Rows are points. Each copy is the shape, with its points in the same order, turned, moved and blurred by noise. Say if it was mirrored as well.

Shape (6 x 3):
[[ 26   6  35]
 [-23   7 -50]
 [-33  66 -20]
 [ -8  19 -47]
 [ -5 -91   6]
 [ 21 -30  -1]]
Copy 1 (6 x 3):
[[ 46  29 -12]
 [-48  20  12]
 [-15  14  65]
 [-39  37  19]
 [ -9  -9 -94]
 [  3  35 -42]]
Copy 1 is: only turned
Copy 2 (6 x 3):
[[ 19 -43  15]
 [ 28  46  -6]
 [  6  17 -55]
 [ 49  28 -19]
 [ 19  13 106]
 [ 45  -9  53]]
Copy 2 is: mirrored

Shape (8 x 4):
[[ 23  -1 -44 -20]
 [-50 -49 -49 -36]
 [ 65  15 -23  -7]
 [ 28  23 -46  17]
 [-24 -73  -4 -10]
 [  2 -29 -15  -3]
 [-12  24   1 -28]
 [-28  20 100  45]]
Copy 1 (8 x 4):
[[-35  30  -8  37]
 [-41  55 -16 -50]
 [-26  -9  -3  71]
 [ -3  23 -36  59]
 [-33  -8 -20 -55]
 [-20   1 -19  -5]
 [ 13  28  26  14]
 [105 -52  18 -17]]
Copy 1 is: mirrored
Copy 2 (8 x 4):
[[-12  10 -42 -20]
 [-79  58 -18  -9]
 [ 37  -3 -46 -36]
 [  0 -25 -20 -34]
 [-42  82   3 -54]
 [-17  39  -8 -39]
 [  5  27   4  16]
 [ 54  48 108 -24]]
Copy 2 is: only turned
Copy 3 (8 x 4):
[[  7 -18 -16  59]
 [ 55 -59 -53   8]
 [-18   2  23  68]
 [-38 -16 -19  62]
 [ 36 -71  -1 -16]
 [  7 -38  -5  15]
 [  4  17 -26   8]
 [-58  21  18 -87]]
Copy 3 is: only turned
Copy 4 (8 x 4):
[[ 56  -6 -26 -25]
 [ -4  12 -58 -76]
 [ 78  -5  -3  18]
 [ 70  -8  22 -24]
 [-21  46 -47 -34]
 [ 24  20 -19 -21]
 [  4 -34  -5  -9]
 [-67  11  75  33]]
Copy 4 is: only turned
